Every row gives one point. A path goes straight from each point to the next, and from the last back to the first. The post is the endless flat space through its rows: a point in 2 columns, a line in 3, a plane in 4, and so on, so that a path can go around it. Count how often the path circles the post. Going back the other way cancels.
In the rows, zero is written as 128.

Post:
[[132 128]]
Path:
[[159 156]
 [183 142]
 [147 133]
 [140 156]
 [127 142]
 [103 111]
 [ 97  64]
 [150 115]
 [156 140]
 [142 193]
 [ 98 163]
 [ 98 101]
 [132 106]
 [148 128]
 [156 166]
 [140 190]
 [ 80 122]
 [ 90  76]
 [154  80]
 [175 134]
 [146 112]
 [168 164]
 [129 193]
 [101 143]
 [ 92  80]
 [138 108]
 [154 125]]
Times around: 4

Post:
[[147 149 163 106  96 151]
 [ 70 130 130 163 118 107]
 [143  80  96  98 174 118]
 [122 107 128 174 151 132]
 [ 96 113 136 137  74 119]]
Path (29 x 6):
[[131 128 105 174 216  67]
 [ 93 128 143 138  78 103]
 [160 160 124 108 164 119]
 [102 101 103 153  95 128]
 [139  75 105 156 189 164]
 [ 70  66  94 159 152 119]
 [121 136 139 170 136 150]
 [126 165 124  67 103  98]
 [113 136 108 175 168 104]
 [115 131 111 100  53 130]
 [139 105 136  63  67 154]
 [ 90  63 139 112 106 121]
 [177 150 212 166  65 154]
 [155 115 130 173 104 102]
 [155 173 143 146 134 167]
 [ 82 149 101 130 160 124]
 [120 130  90 115 127  93]
 [114 138 146 119  82 100]
 [132  80 135 133 148 121]
 [109 137 160 103 176 159]
 [100  64  67  80 117 122]
 [134  86 127 119 142 153]
 [128 105 166 113  45 148]
 [169 138 159 150 133 109]
 [127 109 118 160 149  91]
 [113 127 171 147 113 130]
 [103 112 157 103  52 160]
 [103 121 109 113 150 150]
 [108 120  90 140 114  96]]
Times around: 0

Post, 11 rows:
[[ 82 145 122 151 147 113 101 131 126 157 127 153]
 [103 152 144 153 175 108 116  95 117 109 143 131]
 [110 126 181 140  70 158 108  93 119 127  91 115]
 [ 91  99 146 149 105 113 127 125 137 116 131 158]
 [135 104  87 132 126 143 131 190 137 139 105 108]
 [137 110 106 155  77 100 123 229  98 154  60  88]
 [100 119 127 118 138  89  78  77 161 132 130 123]
 [138 103 159 110 132 101  92 108  71 125 169 146]
 [138 154 121 141 115 130  85 128 189 102 105 126]
 [115 121 117  84  60 130 116 167 160 108  84 119]
 [160 140 160 137 100  75 156 120 108 152 128 150]]
Path (29 x 12):
[[142 151 151 135  94 129 101 120 123 115 134 133]
 [ 95  90 138 165 142 117 115 136 164 125 190 190]
 [153  79 159  88  90  77 123 126  98 117 161  75]
 [ 78 145 150 154  94 106  66  89 107  78 149 140]
 [161 134 119 101  70  85  55 134 138 104 124 165]
 [171  76 127 110  83 156  93 158 120 139  91 104]
 [130  87 186 126 105 153 147 117 130 148 129 157]
 [ 58  74 143 131 150 126 132 170  97 150 183 155]
 [153  88 155 110 153 117 136 129  92 105 148  66]
 [152  72 150 110 109 107 132 138 127 150 105 109]
 [117  74 123 167 146  58 133 119 141 117 120 168]
 [145  96  87 147  76  88 115 139 167 126 105 147]
 [ 99 163 139 168 137 113 146 101 116  83 150 139]
 [ 80 141 158 157  99 109 104 155 105 109 119 127]
 [115 107 139 184 155 139 119 153 142 117 138 125]
 [ 99 156 134 113  89 108 110 177 131 133 133 122]
 [180 148 129 126  15  64 106 156 115 145  93 115]
 [135 166 138 166 126 151 131 125  99 142 107 122]
 [120 142 157 152  99 111  84 138  86 126 151 160]
 [ 92 158 167  46 116 134 146 111  56 140 136 117]
 [109 101 180 138 143 180  90 113 116 153 131 137]
 [142 160 117 166  97 115  91 117 233 137  32 133]
 [ 73 157  98 170 124 139 134 168 123 160  78 156]
 [ 85 106  94 160  84 156 130 149 189 135 103 123]
 [ 83 128 131 144  86  88 112 183  83 152 110 107]
 [120 114 188 105 118 119  96  97  97 148 142 138]
 [183 118 119 147 167 116 139 184 137  81  99 109]
 [177  94  45  44  69  19 127 197 155 153  65 125]
 [139 120 119 207 115 139 103 107 149 113 116 132]]
Times around: 2

Post (17 x 18):
[[100 150 150 114 136 126  99 141 124  94 114 158 126 114 101 110  86 154]
 [122 122 143 129 122 112 129 168 113 147 102 108 193 155 137  57 141 111]
 [147 152 125 120 184 146 161  96 194 132 103 143 106 202 143 162 110 186]
 [175 162 180 133  87 179 118  51 114 150 164  88 172 129 131 157  99 164]
 [137 138 149 143 151 116  92 129 148 176 126 124 104 127 109  85 117 102]
 [127 195 145 168  69 139 112 164 125 154 158 125 144 166  92 103 110 119]
 [159 125  72 145 124 152 180 124 149  80  96 133 110 171 158 113  82 129]
 [122 171  86 124 128 119 105 132 109 132 175 100 147 101 101 132 102 140]
 [ 85 161 159 165  88 121  84 120  83 129 149  80 161  95 136  91 106 159]
 [ 96 152 104 147 141 116 156 159 119  93 171  67 186 120 129 113  62  87]
 [132 153 131  86 111 123 124 165 128 147 112 100  99 149 150 141 134 137]
 [101 150 111 146 134 157 120 106 156 133 123 166  92 128 114 134 104  98]
 [113  75 164 140  89 127  57 152 124 137 124 137 111 109 152 122 125 140]
 [135 167 144 165 115 144 117 117 144 149 145 152 124 111 153 118 103 135]
 [111 150 173 142 108 150 160 156 110 130 139 140 123 121  78 178 122 186]
 [144 150 137 148 202 128  37 113 109 129 109 110 153 118 155  89 112 132]
 [144  88 128 160  56 109 122 144 127 123  94  96 173 100 142 126  86 111]]
Path, 28 rows:
[[168 127 141 158 146 131 157 110  89 171  67 129 194 129  83 142 146 113]
 [194 194 114 164  10 118  91 157  87 160 138 119 210  88 119 146  82 108]
 [126 125 124 134 143 132 153 183 105 103 151  82 144 164  73 144  80 153]
 [120 156  76 145  95  98  73 191 117 154 140  99  80 131 110 150  92 154]
 [103  74 104 111 176 105 105 168 123 168 109 106 153 117 169 134 135 115]
 [134 131 130 102 135 130 134 164 148 178 159 131 166 170 147  95  97 104]
 [138 131 108 182 135 113 158 141 109 129  88 155 159 120 148 114  82 136]
 [190 136 106 164  58 164  67 156  81 109 110 121 143 132 142 123  66 170]
 [104 120 176 199  59 142  90 154 112 118 128  92 168  95 152  99  80 120]
 [159 146 100 125 117 133 149 118 104 122 106  82 123 108 116 116 126 136]
 [141 123 100 143  82 111 120 152 125 110 114 110 162 169 197  73 127  58]
 [133 189 120 118 123 133 148 160  76 124 138  96  87 151 104  86  93 119]
 [114 100 176  94  91 127 116  95 126 180 145  89 139 150 126 181 138 151]
 [145 165 100 104 153  83 144  88 165 131  76 158  84 137  92 105 131 169]
 [100 209 129 184  86 117  85 124 153 108 118 154 137 128 105  84  77 161]
 [ 96 119  94 164  93  92  96 131 166 132  79 145 120  81 106  90 147 124]
 [115 176 168 121  64 103  84 102 123 160 166  71 143 155  93 138 110 130]
 [153 160 170 181  85 127 126 123 146 194 109 172 165 175  86  94 119 117]
 [ 74 129 173 176  71 143  77 157 125 143  90 123 139 135 133 158  88 180]
 [119 132 173 135 164 140 110  66 171 168 121 153 120 141 114  97 100 198]
 [131 175 173 138 185 128  82 142 132 150 120 146 136 157  65  94  73  84]
 [137 192 106 176  67 108 106 138 149 132 136 125 102 171 105 139 106 112]
 [143 111 135 189  73 103  90 131 156 127 100 130 163 169 115 104  83 110]
 [109  92 131 188 141  97 110 162 114  90 148 164 164 127 142  84  76 175]
 [121 209 132 141 112 113 124 137  53  96  99 139 200  71 121 137 129 158]
 [175 132 132 135  91 156  72  81 144  89 121  81 101 174  96  68  97 164]
 [114 136 171 191 102 142  87 155 185 130 124  95 125 163 135 124  88 150]
 [ 85  81 168 140 150 163 135 111 110 132 151 119 123 131 181  69  75 117]]
Times around: 0

Post, 17 rows:
[[100 129  98 118  93 135 105 148 162 147 135 144 131 123  92 126 129 132]
 [103 115 130 117 172 168 128 155 189 126  63 121 147 151 133 122 111 166]
 [164 145 134 132  99 121 150 139 133 122  89 115  92 113 150 162  89 124]
 [161 131 137 146 131 151 127 139 193 132  96 139 145 125 142  92 160 125]
 [112  95 137  95  86 117 155 142 151 156 102 113 137 154 111 149 114 149]
 [156 137 131 127 127 111 136  94 173 113  66 180 164 179 127 166 121  51]
 [150 136  71 143 152 135  89  84 186 122 157 130 149 102 158 126 106 161]
 [168 101  74 152 108  96 100  49 139 123  78 110 128 101 135 130 141 103]
 [183 130 113 148 130 117 148 132  98 109 118 145 158  78 132 120  98 101]
 [149 111 104 169 112  80  73 124 113  97  99 140 150 127 150 119  82 110]
 [155  80 146  91 129 160 136 154 145 138 101 118 100 133 123 211 135 125]
 [158 108 136 126 114 106 137  82 109 104 107 160 108 151  80 125 140 100]
 [134 128  96 126 142 117  89  89 116 112 137 119  75 129 179 150 127 100]
 [ 85 128 110 152  99 122 110  85 149 110 137 148 153 135 155 159 130 127]
 [149 120 160 100 158 152 122 138 173 145 140 134 137  97 108 148 109 110]
 [175  96 137 139 138 152 134 121 138 178  96 157 134  91 120  99 134 139]
 [141 167 148 177 161  93 166 199 158 143  75 124 132 108 153  92 107 146]]
Path, 25 rows:
[[122 134 148 182 115 115 143 133 202 100 172 124 143 121 169 148 110 154]
 [169  81  79 131 126  94 128 119 135 131  98  94 202 137  96 101 126 119]
 [125 151 179 119 170 134 128  93 166 134  88 177 145 128 101 166 117  79]
 [173 117  87 140 149  67 126 145 135  96  59 129 152 146 140 120 128 101]
 [165  93 105 101 177 198 102 141 161 187 107 190  94 107 132 128  99 112]
 [126  88  84 160 102 139 115 103 144  48 122 126 140 184 154 161 114 164]
 [ 61 154 140 124 106 141 138  74 198 121 128 159 206 185 110 124 139 119]
 [145 142 111  98  86 153 150  61  96  98 143 107 122  74 193 189 124 144]
 [121 118 135  87  93 141 112 123 215 180  93 151 112 104 131 176 105 107]
 [ 75 148 128 128 180 112 130 171 146 120 126 146 132 146 124  99  93 117]
 [ 84 138  78 176 149 175 105  90 111 123 177 155 156  53 149 113 183 107]
 [147 119 130 134 120  87  96  76 101  87 143 140 154 127  88 141 151  77]
 [130 141 155 156 182 102 121 148 150  98  94 142 157 128 142  91 134 165]
 [166  98 113 154  95  76 131 143 164  53  60  68 138 114  90  87 114 164]
 [199  77 149 114 142 100 155  81 139 207 133 135  70 158 175 131 146  80]
 [149 144 153 147 137  82 143  96 110 159 150 128 154  93 160 123  99  81]
 [ 84 112  90 103 176 142  37  81 127 137 153 123 135 164 161 150 134  79]
 [101 132 146 116 178 169  87 144 198 180 170 129 110  81 147 143 107 116]
 [114 136 104  96 114 100 124  67 180 100 109 116  84 152 179 114 108 104]
 [114 120 128 116 119  94 121 185 175  98  63  43  90 122 134 160 101 162]
 [159 120 151 157 104 101 153 165 215 128  91 131 144  99  69 125 109 104]
 [183 115  80 142 104 146 114  42 175 113  74 155 113 166 141 181 131 117]
 [149 180 132 172 186 177 161 182 119 136  40  93  80  72 159 132 159 150]
 [161 158 135 114 162 127  96 176 121 179 132 177  63  78 107 176 153  32]
 [107  97 140 140 163  97 124 110 172 125 132 144 153 104 178 132 126 103]]
Times around: 4

Post (17 x 18):
[[128 128 137 122 156 131 126 129 111 153 183 103 152 126 122 105  91 126]
 [ 81 152  97 164 132 171 112 144 118 115 120 134 149 127 129 116 139 129]
 [ 99 113 209 150  73 118 147  98 110 120 142 194 113 143 189  80 168  75]
 [146 135 113 148 165 142 138 110 159 107 125 114 108 119 132 131  84 108]
 [130 153 100 102 175 143 212 123 106 166 127 107 171 164 119 119  67 100]
 [116 140 202 123 102 171 141  77 130 123 150 184 134 158 177  77 111  53]
 [191 138 134 139 112 117 107 100 101 116 135  62 149  83 124 125 122 111]
 [149 142 162 121 173 183 139  91 120  68 130  98 155 128 134 115 140 134]
 [130 138 113 136 128 175 127 173 172 127 135 117 142 124 135 107 172 124]
 [126 142 125 112 132 128 130 116 149 110 133 138 152 115 154 172 101 136]
 [135 133  97 114 164 117  81 131 107 164 143 115 146  81 148 144 152  93]
 [132 131  92  92 135 155 150 106 116 172 131 126 146  98  86  97 125 131]
 [170 145 144 112 143 104 104 135 169 101 113 175 155 118  96  63 129 125]
 [185 162 100 129 175 125 144 103 137 133 182 126 122 147 151 169 131 147]
 [130 149 138  93 141 162 146 152 112 120 118  98 109 155 129 133 100 118]
 [165 128 136 142 160 151 141 147 120 126 114 127 161 116  76 131 102 108]
 [107 182 169 138 136 149 144 104 133 131 117 103 140 144 116 126 119 121]]
Path:
[[106 138 140 121 115 112 156  69 130 154 141  56 136 146 168 196  76  99]
 [135 135 101 114 159 191  82 119 134 125 106 108  97 112 168 138 191 150]
 [142 136 155 133 153 178  55 123  87 142 160  92 200  75 113 143 103 136]
 [163  70 171  39 150 101 151 148  76 163  96 194 150 145 128  88  85  44]
 [ 92 125 143 184 124 181 171 168 144 103  94  99 124 165 124 133 151  76]
 [152 144 121 186 127  96 227 152 119 189 195 113 121 175  90 134 108 130]
 [ 89 165 132 159 175 172 151 186 117  82 119  98 165 125 140 136 146 145]
 [122 186 180 115 126 146  97 153 164  86 102 152 171 137 137 107  95 167]
 [ 88 104 116  92 165 181 125 108 134 145  87 206 130 104 157 129 112  54]
 [111 141 140  81 159 164 134  95 176 108 115 143 141 152 146 150  87 114]
 [176 146 168 102 161 193 125 150 130  71 162 100 207 148  95 122 129  83]
 [121 177 112 104 156 145 127 133 111 121 171 169 135 145 146 144 151 150]
 [126 153 118  97 122 158 111  68 115 119 169 141 179  79  85 110  93 139]
 [148 156  87  82 129 142 196 132  77 192 112 137 144 154 109 169 140  84]
 [113  95  74 115 119 113  70  85 117 141 109 145 118  66 123 125 144 121]
 [128 194 113 106 166 134  67  68 166 184 133 120 166 118 104  95  51 126]
 [187 148 165 133 175 141 103  92 212 119 201 108 158 147  97  83 126 122]
 [207  94 122  98 163 138 161  84 154  83 168 139 156  85  94  96 138 108]
 [143 155  92 142 121 165 139 166 140 140 130 120 159 111  85  93 158 143]
 [146 137 108 181 115 178 134 133 172 101 136 107 117 101 194 106  67 107]
 [ 96 145 133 159 155 122 183  77  98 141 150 139 138 169 199 110 101 106]
 [ 98 104 114 131 148  98  96 106 139 126 155  99  69  96 147 120 130 160]
 [ 81 149 150  99 156 193 127 142 136 121 144 116 149 148  96 122  99 127]
 [186 178 143 175 141 135 175 166 134  49 176 101 157 161 156 154 205 184]
 [102 178 150 193 161 141 114 172 118 143 116 169 144 138  81 114 126 111]
 [ 97 155 144 120 159 119 119 113  91 147 183 111 167 142 144 132 109 208]
 [186  95  80 107 205 197  51 125  67 135 165  63 132  92 123 147 118 106]
 [122 141 179 122 173 156 125 130 135 111 150  73 189 142 165 152 105  82]
 [137 148 148 104 168  97 164 166 115 161 123 143 148 152  80  98 124 107]
 [ 66 155  97 157 130 138 182 156 112 106 117  94 103 114 132 157 148 143]
 [ 81 170 109 133 121 145 116 115 167 175 179  95 130 137 146 103 122 115]]
Times around: 3

Post (17 x 18):
[[133 164  91 175 120 131 159 103 146 130  94 113 123 102 110  84 134 142]
 [138 155 148 108 133 181 124 138  90 135 154 104 161  97  93 147 121 152]
 [128 144 132 161 174 121 102 130 102 169 111 144 118 138 144 200 120 143]
 [131 151  82 127 121 104 134  90 134 163 124 143 121 123 203 171 149 142]
 [110 148 141 143 140 155 100 101 106 150 120 161 104  81 132 168 150 186]
 [164 124 123 136 115 170 184  91 125 141 129 156 117 138 113 107 111 157]
 [115 135 120 168 132 126 134  39  75 115  99 133 114  97 148 101 198 144]
 [138 132 128 162 141 114 136  81 151 143 139 167 172  53 173 157 135 154]
 [135 139 140 144 135 156 164 106 151 141 126 135  98 133 152  89 142 150]
 [114 117 151 146 147 112 101 133  67 141 129 141 143  99  90  95 111 138]
 [144 124  89 126 136  94 109 111 143 119  74 138 101 126 167 182 151 128]
 [ 94 163 123 117 149 147  94  82 101 188 105 171 133 123 159 156 130 117]
 [ 87 123 138 182 129 135 155 179 114 144  99 137 112 130  92 142 143 120]
 [163 179 141 115 119 118 161 157 179 203 126 139 104 111 136 157 126 107]
 [151 104 136 162 108 103 112 119 135 131 107 137 147 150 139 104 179 121]
 [121  46 110 172 130 139 112 119  88 127 111  57 125 144  74 163 102 156]
 [126 141 161 116 112 115 162 118 155 115 111 125 141 167 102  98 140 163]]
Path:
[[118 218 179 148 228 135  63  83  63 141 110 114 129 147 129 151  86 190]
 [118 155 105  95 135 142 140 112 158 161  37 176  65  94 137 140 136  76]
 [113 148  81 112 159 115 198 135 138 132  82 130 139 161  64  80  70 116]
 [123 223 113 161 162 161 130  88 126 123 124 126 124 114 117 152 143 165]
 [106  73 114 150 138 130  82 155  65 137 127  85  57 199 111 153  93 189]
 [ 59 112 129 180 134 171  77 126 104 181 117 124 120 112 132 154 113 153]
 [ 86 131 153 180 172  97  75 101  92 132  81 125 152  93 124 219 100 182]
 [152 141  98 107  97 125 173  85 165  92 107 133 187 163 122  40 110 192]
 [105 123 118 184 157  52 144  97 172 157 120 152 142  84 167 114 123 157]
 [129 101 111  99  84 102 141 112 119 128 137 101 104 183  91 106 102 172]
 [146 171 154 192 124 119  76  60 154  95  93 147 165 120 119  64 171 167]
 [109 126 152 180 156 130  95  98 126 121 106 124 154 105 121 153 118 170]
 [140 103 156 105 115 154 112 114  88 175 149  94  83  93 136 156 124 209]
 [ 97  76 141 133 103 155 120 113  45 147  92 112 117 181  60 102 169 118]
 [139 111  82 142 103 121 164 143  97 181 135 100  91 128 107 194 155 108]
 [162 150 115 140 136 120 178  98  94 145 140  97 144 128 142 155 125  92]
 [130 194 179 159 104 112 127 100 143 165  94 161 164 108 111 132 156 134]
 [142 128  79 134  95 120 108 179 139 157 112 101 154  86 131 163 125 125]
 [120 113 122 101 136  94 147 159 107 203 149  82 136 157 153 232 127 104]
 [156 133 123 115 143 125 162  68 133 103 131 142 127 160 129  68 153 175]
 [126  57 171 196 121 115  88  80 108  81 139 135 154 122 132 137 170 177]
 [117 157 139 107 124  84 101  91  94 163 135  32 156 101 141 152  97 133]
 [168 205 123 137 100 178 153 138 143 138  98 165 107 102 114  82 162 165]
 [ 76  92 123 156 136 116 150  73 138 171 112 107 145 103 138  69 144 119]
 [130 155 103 134 160 124 126  65 102 136 144 167 101  85 183  76 160 135]
 [107 165 123 146 139 146  95 113  91 142 124 142  87 171 123 124 126 135]]
Times around: 5

Post:
[[ 96 133 133 154 180 169 119 167 148 165 135 130 113 103 170  96 119 118]
 [137 140 153 164 152 138 126 146 155 161 148 111 162  94 142  79 136 128]
 [146 102 137 113 128 174  91 137 173 149 155 130  87 132 119 178 153 136]
 [152 146 173 142 143 164  88 189 135 182 100  89 108 144 122 105 137  95]
 [128 164 141  88  94 118 155  98 103  93 112 182 168 142 167 114  96 162]
 [109 121 120 130  65  83 177 141 106  98 129 120 129 181 163 131  98 146]
 [118 128 110 124  91 179  76 138 123 139 131 122 133 101 133 156 135  94]
 [103 162 135 128 120 120 166 119  60 123 150 138 135 162 128 115 149 132]
 [146  99 133 150 123 165 133 144 118 162 104  94 125 123 139 114 133 150]
 [110 120 120 115 149 148 124 184 142 210  88 104 125 118 108 126 132 134]
 [149 112 126 138 164 119  98 207 117 159 116 120 124 128 149 143 158 131]
 [143 112 103 123 109 134 100 130 142 113 123 134  88 141 112 116 177 127]
 [136 106 131 129 103  99 172 111  96 118 119 164 163 163 166 154 142  84]
 [153 140 123 118 113 136 102 101 170 101 103  88  86  86 121 188 157 115]
 [111 112 188 124 120 156  98 148 166 104 125 125  98  86 116 167 156 111]
 [182 118 126 120 111 141 113 151 120 108 157 139  73  96  99 143 128 100]
 [120 136 107 104 130 122 172 112  80  61 151 124 161 188 143 111 117 109]]
Path (29 x 18):
[[146 119 186 111  87 200 115 142 113 135 106  48  69 109  88 157 101  86]
 [225 107 106 114 145 132  91  98 132 168 119 119 170 121 119 155 152 147]
 [132 116  66 147 109 146 104 122  90 119 114 117 131 125  94 126 137  89]
 [128  92 156 144  90 152 129 161 163 114 107 146 127 135 187 184 107 144]
 [ 89 144 151 110 144 174 152 166 168 183  83 113  91  82 111  78 169 191]
 [137  95 125 164 102  95 145 159 121 128 104  78  94 145 155 121 156 119]
 [158 158 118  95 123 142  80 133 102 131 136 140 204 124 182 122 107  73]
 [150 111 134 127 117  97 165 148 126 125 169 133  92 122 171 175 140  85]
 [106 139 153 155 116 166  98 158 158 110 135  95 103 137 160 161 172  51]
 [128 131  90 109  59 184 107 140  84 133 131 152 161 134 120  66 132 170]
 [103  76 167 118  30 145 122 104 183 197 120  98 161 137 158 155 133 129]
 [122 133  77 154 136 121 147 153 121 175 145  71 138 132 120  89 106 104]
 [195 112 162 187 138 124 103 149 118 105 126  71  73 107  85 110 159 104]
 [115 145 145 163  82  83 133 205  83  68 134 125 117 156  84 120 151  21]
 [129 162  59 180 190 171  80 178 104 164 163  73 128 164 118 108 176 103]
 [ 93 127 235 217  78 169 125 144 173 123 173 143 154  58 201  47  46 127]
 [123  90  45 155  78 113 127 157 139 190  96 136  96 138 102 160 163  85]
 [112 145 175 113 160 147 144 123 130  99 183 164 100  94 111 191 195 148]
 [109  97 143 102  23 132 129 166 155 157  83  75 122 109 118 148 118  71]
 [126 110 161 107  69 103 132 158 160 169 118 108 125 150 119 135 101 136]
 [157 147 111 131  80 129  80 118 141 157 115 136 148 113 163 158  90 131]
 [123 135 139 144 109  98 116 109 120  81 139  90 142 170 138 123 169 121]
 [106  85  72 141  75 103 129 129  81 149 145 115 158 132 146 106 183 123]
 [105 116 153 124 117 137 169 181 146 114 168 139 105 131 142  84 123  49]
 [ 93 149  76 124 134 119 153 166 127 118 158 138 110 137 176  80 141 136]
 [ 60 178 164  64 151 156 133 113 111 108 133 135  88 126 133 130 150 147]
 [124  45 152 132 124 142 125 125 122 137 154 137 110 155 130 148 168  90]
 [131 148 146 136 191 125 152 117 125 116 201 110 152  92 158 103 182 175]
 [159 101 202 164 113 120 129 219 102 182 126  92  77 152 115 148 173 100]]
Times around: 2
